Every row gives one point. The last column is the point's height on a tilted bowl or saddle (a function of degree 2), plus a little noise. Along how many of its main directions does it bend up, bend down or stay straight?

Points (9 x 3):
[[ 3.7 -3.6  2.0]
 [-7.6  0.7 -9.5]
 [-1.7  7.6  6.3]
 [ 6.7 -1.6  0.7]
 [-1.9 -0.3 -2.3]
 [ 6.0 -1.2  0.8]
 [ 3.9  2.1  1.5]
 [ 3.9 -3.1  1.7]
 [-0.5  4.0  1.6]]
Directions: 1 up, 1 down, 0 straight

Points:
[[ -0.3   0.7   3.2   4.9]
 [  2.6  -1.8   1.3   1.2]
 [  4.5  -1.2   4.7   2.6]
 [ -9.3  -3.1  -0.1   3.5]
 [ -1.5  -5.6  -7.1  -8.4]
 [ -4.5  -7.3  -3.0  -2.2]
 [  0.8  -1.5  -2.4  -0.5]
 [  0.2  -5.1   0.6  -0.8]
 [ -2.0   0.3   5.9   5.3]
 [  7.4   0.5   0.5  -2.4]
 [-12.1   2.4   9.1  -5.3]
 [  0.5   3.0   0.9   4.3]
 [  0.9  -3.6  -2.4  -2.8]
 [ -4.5   4.5  -2.2   2.3]
 [ -0.3   0.2   4.7   5.3]
 [ -1.1  -1.1   4.8   5.0]
 [ -8.3   0.3  -0.1   4.2]
 [  0.4   0.3   0.1   3.1]]
Directions: 0 up, 2 down, 1 straight

Points, 24 rows:
[[ -1.9   4.2   1.9  -4.9   4.5]
 [  0.2   0.2   4.8  -4.0   3.2]
 [ -3.9  -4.6   2.9   2.5   2.3]
 [ -1.4   2.1  -3.7   6.1  -2.1]
 [ -4.5   1.7  -3.2   1.1  -0.1]
 [ -1.7   5.7   1.8   1.9   3.1]
 [ -6.8   2.5  -0.5  -3.6   2.6]
 [  0.6   1.5  -4.2  -1.8   0.6]
 [ -4.9   0.3  -3.5  -0.1  -0.1]
 [  4.0   3.5   8.8   2.6   4.5]
 [  8.5  11.3  -1.5  -8.9  14.1]
 [  0.3  -0.8  -0.3  -2.7   1.1]
 [ -0.8   1.8  -3.3  -0.4   0.4]
 [ -2.0   0.4  -3.7   7.0  -2.6]
 [ -4.5  -1.4   2.2  -7.5   2.3]
 [-10.1   2.4  -6.6   5.0  -3.1]
 [  3.2   3.4  -2.2  -2.2   2.5]
 [  2.9   3.8  10.4  -4.1   7.8]
 [  1.2   5.5   2.4   1.2   4.0]
 [ -3.2  -4.3  -1.4  -2.6   1.0]
 [  0.2  -0.8  -0.5  -3.4   0.8]
 [ -0.3  -2.5  -4.7  -7.5  -1.7]
 [  4.7  -1.7   2.6  -1.9   1.7]
 [  6.6   1.0  -0.4   0.9   2.1]]
Directions: 2 up, 1 down, 1 straight

Points, 46 rows:
[[  4.2   5.6   4.8  -3.2   3.9   3.2  -2.6]
 [  0.9  -4.3   0.4   4.9  -4.3  -2.4  -2.2]
 [  0.7   1.9  -0.1   3.9  -0.7  -1.8   0.5]
 [  4.2  -3.1  -4.3  -1.3   1.8   0.8  -3.0]
 [ -5.2   2.8  -2.2  -2.6   4.4  10.8  -6.4]
 [ -6.7   3.7   4.1   4.9   0.2   6.2  -2.5]
 [  2.8   5.7   4.1  -4.1  -7.0   7.7  -6.1]
 [  3.3  -1.4  -0.8   4.6   0.9  -0.7  -0.6]
 [  9.7   3.5  -2.4  -0.3  -0.8   5.3  -5.6]
 [ -6.5  -4.2   2.5   1.2   1.1  -1.9  -5.7]
 [  1.1  -8.0   0.8   3.0   2.8  -3.3  -3.2]
 [  5.5  -2.1  -0.6  -0.7  -5.8  -1.2  -1.2]
 [ -5.5   0.9  -6.0   4.7   2.7  10.6  -6.0]
 [  3.2  -5.1  -3.0  -1.2   3.3  -1.2  -2.8]
 [ -1.5  -1.8  -8.8   2.6   6.3   3.8  -5.0]
 [  2.9   6.5  -0.4   2.9  -4.6  -0.3   0.9]
 [  1.2  -3.4  -4.2  -7.2  -0.2   1.5  -6.5]
 [ -2.3   5.5   2.9  -0.5   3.3  -3.9   0.3]
 [  3.6  -1.5   3.3  -4.5   0.3   3.5  -4.0]
 [  1.2  -4.3   3.1  -1.6   2.3   1.2  -2.9]
 [  1.9  -1.3  -1.8   3.2  -5.6   2.4  -2.6]
 [  0.4  -1.7   2.5   2.5   1.5   3.2  -1.4]
 [  2.4   3.5  -4.2  -1.3   1.3  -2.2  -1.6]
 [ -0.1  -0.7  -2.4   7.4   1.0  -2.0  -1.6]
 [  3.3   0.2   0.1  -0.3  -5.9   0.1  -1.0]
 [ -4.9   1.7 -13.4   0.7   1.8   9.9 -12.4]
 [ -2.8   3.6  -0.1  -5.3  -1.5  -0.3  -3.6]
 [  0.4  -3.1   2.3   6.8 -10.0  -1.9  -3.7]
 [ -3.8   3.4  -9.8  -1.2   2.4  -1.3  -7.0]
 [ -7.2   7.3  -2.1   0.6   7.1   0.4  -1.5]
 [  4.3   5.1   4.3   4.8  -1.7  -3.7   2.4]
 [  6.0  -1.7  -0.3   0.2  -4.9   3.8  -3.1]
 [  2.4  -3.0   5.2   3.8  -2.5   5.9  -3.8]
 [ -5.8  -0.1  -4.5  -0.2  -1.1  -1.9  -5.2]
 [  7.6  -0.3   3.2   2.0  -1.8   0.5  -0.8]
 [  6.7  -1.6  -1.2  -5.1   3.7  -2.0  -3.7]
 [  1.5   2.9   3.1   4.1 -11.0   4.2  -3.4]
 [  3.6  -2.8   8.2   2.3  -4.3   2.9  -3.6]
 [ -2.3   0.7   1.8   0.6  -5.4   1.7  -2.3]
 [  3.5   4.4  -1.0   4.9   5.8   1.9   0.2]
 [  0.3   0.8  -8.7  -1.4   1.9   0.2  -5.4]
 [  3.1  -3.9   7.3  -1.1  -2.0   1.0  -3.4]
 [ -2.2  -4.2  -2.5   5.7   2.1   0.0  -3.1]
 [ -3.5  -1.3  -3.7   7.8  -0.4   2.3  -3.9]
 [  3.2   0.3   0.0  -3.3  -2.0 -10.5  -1.6]
 [  2.5  -9.2  -4.5   2.6   5.8  -2.8  -4.3]]
Directions: 0 up, 4 down, 2 straight

Points (39 x 7):
[[  5.1   3.7  -2.6  10.2   3.1  -3.0  -8.9]
 [ -8.6   6.9   1.6  -0.4   3.7   3.8   5.9]
 [ -2.8   4.4   1.2  -1.2   5.9  -4.7   3.1]
 [  3.3   2.1  -4.5  -8.9  -1.0   1.8   3.8]
 [ -2.8   1.4   6.1  -3.9   3.5   7.7   3.2]
 [  4.8  -7.6   0.1  11.9   3.5   1.8  -8.3]
 [ -1.7  -1.4  -1.9   0.3   6.6   1.1  -2.3]
 [ -1.4   5.6  -3.5  -2.5   0.3   0.9   1.2]
 [  4.1  -2.1   1.3  -1.3  -0.9   0.9  -2.0]
 [ -4.0  -2.5   6.1   1.9   0.3  -0.2   1.3]
 [ -1.8  -0.6  -5.7   3.3  -2.8  -1.9   3.4]
 [  1.8   4.9  -5.2  -6.1  -0.5  -3.1   6.6]
 [ -4.6  -2.1   3.7  -0.4  -5.7  -1.0   1.7]
 [ -2.3  -3.1   3.9   4.5  -8.1   5.9   8.9]
 [ -6.9   0.7   2.8   4.9  -1.6   4.6   5.9]
 [ -4.4  -0.7   2.4   0.5   2.9   6.1   1.2]
 [ -0.5  -0.7   0.7   0.4  -0.7  -6.2   0.3]
 [ -7.4   2.8  -9.2  -1.3   5.3  -3.5   3.5]
 [ -4.8  -2.3   2.4   4.1  -1.4  -2.4   2.1]
 [  0.4   3.8  -5.4   4.0  -0.9  -1.5  -1.0]
 [ -4.2  -2.2  -0.3   6.5   1.8  -0.4   0.1]
 [ -2.8   3.7  -2.8   1.0   4.8  -4.5   0.3]
 [  0.2  -1.3   2.4  -0.7  -2.2  -2.6  -0.8]
 [  1.0  -3.4  -2.2  -1.0  -4.6  -3.0   3.7]
 [ -4.6   6.7   2.1   2.4   3.9  -2.3  -0.7]
 [  5.2  -1.3 -10.9   9.6  -3.0  -8.7  10.8]
 [  5.7  -2.3   3.9  -5.9   0.8  -0.5  -2.5]
 [  9.7   4.9   4.1  -6.6  -4.2  -2.9   3.9]
 [  5.0   1.8   3.3  -6.9   2.9   6.5  -1.7]
 [  0.3   4.8  -3.7  -5.3   4.4   1.1   2.2]
 [  5.1   6.8   0.3   2.7   0.5  -0.9  -1.5]
 [  1.0   0.6  -3.8   5.9  -0.9  -0.5  -1.3]
 [ -1.3   0.9  -2.3   5.9   0.1   3.2  -2.5]
 [ -0.2  -6.4  -7.4  -5.5  -1.9   2.2   1.3]
 [ -0.4   1.7  -1.2   3.7   2.6   1.9  -3.8]
 [ -0.4   0.6   3.7  -2.8  -2.2  -4.1  -1.5]
 [ -0.5  -0.4   3.4   7.0   2.2  -0.1  -3.2]
 [  4.5   1.0   4.6  -1.3   4.1  -4.8  -0.1]
 [ -6.0   5.1  -2.9   4.4  -4.3   5.2   4.4]]
Directions: 3 up, 2 down, 1 straight

Points, 75 rows:
[[  3.2   1.7  -3.2   4.1  -2.1  -4.9   0.0   6.2  -2.5]
 [  2.7  -4.2   6.1   6.1  -1.1  -2.9  -4.4  -2.0  -2.6]
 [  5.9   4.2  -5.1   3.2  -3.7   9.9   5.1   3.9  -6.6]
 [ -1.0   9.9  -2.4   0.9  -7.0   2.7  -3.7  -0.1  -4.6]
 [  1.1   1.6   0.6  -1.4  -7.2  -1.3   1.5   0.1   0.0]
 [ -0.1 -11.9   0.3  -4.4   3.4   3.1  -0.1  -5.0  -3.3]
 [  2.2  -5.8  -3.0   1.3   2.5   9.3  10.3   2.1  -6.9]
 [  5.7   6.8  -0.8   3.8  -7.5  11.5   0.2   1.2  -5.7]
 [ -1.6  -6.4   6.6   5.3  -2.9   1.5   2.7   3.6  -0.6]
 [  5.4   3.6  -2.7   0.2  -1.7  -0.1  -0.6  -3.3  -3.2]
 [ -2.9  -2.0  -1.7  -0.7   2.9  -0.1   1.6  -0.4  -1.6]
 [  1.5  -1.9  -6.1   1.8  -5.5  -1.8  -2.3   2.7  -4.3]
 [  8.9  -0.3   4.1  -5.7   3.2  -0.5  -1.8   1.6  -4.6]
 [ -2.0  -2.5  -4.9  -2.0  -3.8   4.6  -1.2   3.1  -5.3]
 [  4.0   7.5   8.7   5.7  12.3  -0.7   3.3  -3.9  -3.6]
 [ -5.2  -2.8  -3.5   0.2  -1.7   2.1  -0.8   5.5  -4.1]
 [ -2.8   0.0  -8.9  -8.8  -1.1  -1.1  -2.1   2.5  -8.0]
 [  6.0  -2.4  -1.6   1.3   5.3   3.1  -8.7  -3.5  -7.8]
 [  5.1   3.3   5.8  -2.4   3.4   2.1   4.4  -2.7  -1.9]
 [  0.0   0.3  -2.5  -0.5   1.8  -2.2   2.0  -2.0  -1.1]
 [ -4.0  -2.0   4.6  -3.6  -1.4   6.6   0.0   0.0  -2.2]
 [  5.1   0.2  -0.9   4.6  -3.2  -4.5  -0.2  -0.3  -1.7]
 [  4.1  -1.7   1.8   2.9  -1.0  -1.0  -1.0  -0.4  -1.6]
 [  9.2   1.0  -3.0  -2.0   6.8   3.9  -0.5  -7.5  -7.9]
 [ -1.2   6.5   2.8  -0.3  -3.4   2.6   2.8  -2.7  -0.5]
 [  1.8  -5.4  -0.1   0.2   0.0  -1.8  -1.8  -2.5  -1.5]
 [ -1.3  -8.2  -3.8   1.9   1.4   0.6  -3.2   1.0  -4.3]
 [ -1.9  -0.4  -1.4   5.4   0.2   5.2  -5.3   0.0  -5.1]
 [  4.7  -0.3   2.2   2.1   3.1   2.9   1.8   0.9  -2.6]
 [  5.2   3.6   2.2   0.4   2.3  -3.9  -6.0  -0.1  -3.2]
 [ -0.5   6.9  -2.7  -2.4  -0.3  -1.8  -2.4   1.6  -2.4]
 [ -1.6   0.0   3.6  -2.1  -1.5  -4.1   6.3   2.0   1.7]
 [ -6.6  -1.5   3.4   0.4   2.8  -1.2  -0.5  -1.0   0.0]
 [ -5.0  -5.0  -2.6  -3.2  -9.1   3.2   3.4   1.9  -3.0]
 [  5.8  -7.3   4.8   4.1   6.2  -5.5   0.2  -3.6  -2.0]
 [  2.4   0.3   2.3   4.4   0.3  -1.8  -1.7  -0.5  -1.5]
 [ -1.2  -1.9  -2.2   3.2  -8.5  -5.0  -1.7  -6.9  -3.2]
 [ 13.1   2.8   2.0  -5.3   2.8   0.2   4.4  -1.6  -5.0]
 [ -3.7  -4.4   1.4   2.9   2.3  -0.4  -1.7   6.6  -2.3]
 [  2.9  -1.8   1.6   2.1  -6.7  -0.9   0.6  -6.2  -1.5]
 [  4.7   2.7   8.3   0.6   2.1  -5.8   0.0  -4.6  -1.0]
 [ -5.4   0.5  -2.6  -1.4   1.8  -0.6  -0.5   3.2  -2.4]
 [ -2.8  -0.1  -4.8   2.6   5.1   3.0  -9.3   1.9  -7.6]
 [ -0.4  -2.1  -2.0  -6.1   0.8   0.1  -7.6   1.3  -5.9]
 [  0.9   4.8   1.2  -1.1   2.5   3.5   6.3   1.9  -1.4]
 [  0.0  -1.1   3.0  -0.6  -3.5   2.8   0.5   5.3  -1.2]
 [ -5.6  -2.6   2.0   0.1  -0.6   1.4  -0.3  -2.8  -1.1]
 [  4.7  -2.5  -0.9  -3.7  -0.3   5.0   4.8  -1.5  -3.4]
 [ -0.8  -0.4  -1.1   0.0  -0.8   2.4  -5.1  -6.2  -4.7]
 [  0.6  -4.1  -4.2   0.1  -6.5  -3.7  -0.7   0.8  -2.1]
 [  0.3  -2.1   6.1  -3.5   0.5   5.1  -2.6  -3.7  -3.2]
 [ -1.4   2.0   0.2  -3.2  -5.1  -8.9  -0.3  -2.1   0.9]
 [ -1.7  -3.3  -5.6   2.0   7.9   3.1  -1.1   1.5  -6.1]
 [  3.0   2.4   0.7  -4.9  -1.0   8.5  12.1   3.3  -4.1]
 [  3.6  -3.7   7.0   1.7  -1.9  -3.4   2.3   4.1  -0.2]
 [ -1.9  10.6  -0.2  -4.8  -8.3   0.6   0.6 -10.1  -5.5]
 [ -5.9   5.2   2.9  -7.2   4.1   5.5  -1.3  -0.6  -4.6]
 [ -5.1  12.1   0.1  -1.6  -0.6   4.6   0.2  -5.7  -4.1]
 [  7.3   1.7  -3.3  12.1   4.7   1.4  -0.1   0.5  -8.1]
 [  6.6  -1.4   2.2  -3.0   2.3   6.2   0.0   2.4  -5.2]
 [ -4.5   2.1   3.5   0.4  -6.0  -1.5  -0.3   5.4   0.1]
 [  2.0   4.3   6.6   0.7   0.4  -2.1   3.1   0.1   0.6]
 [ -2.1  -2.3  -5.3   2.6  -2.9  -1.4  -4.7   2.9  -4.9]
 [ -5.9  -5.7   1.2   2.5  -1.0  -0.1   6.6   1.5  -0.8]
 [  0.7   3.9   5.8  -1.1  -1.9   0.4   0.2   6.9  -0.6]
 [ -4.5   3.0  -5.4  -1.1   0.7  -2.5   2.1  -6.9  -3.0]
 [ -1.5   5.8  -1.2 -10.0  -0.3   5.6  -1.5   4.3  -7.3]
 [  5.1  -5.5  -6.0   4.5  -1.3   3.4  -0.6  -5.5  -6.4]
 [ -7.3   4.8   2.1   0.7   3.2  -2.1  -2.5  -2.5  -0.7]
 [ 14.4  -5.4   9.5   1.4   2.8   7.5   2.6   0.6  -8.5]
 [  0.0   1.3   0.7  -2.3  -2.4  -3.7  -3.7   4.0  -1.4]
 [  1.8   0.2   1.9   0.2  -3.1   1.5  -6.4   5.1  -3.9]
 [  5.1   2.0   4.9  -4.6   0.0  -6.6   2.8  -2.5   0.8]
 [  1.3   3.8  -0.6  -5.7   0.6  -2.5   2.9   4.3  -1.2]
 [ -4.6  -2.9  -5.5  -2.1  -4.0   5.8   5.3  -3.1  -5.3]]
Directions: 0 up, 5 down, 3 straight
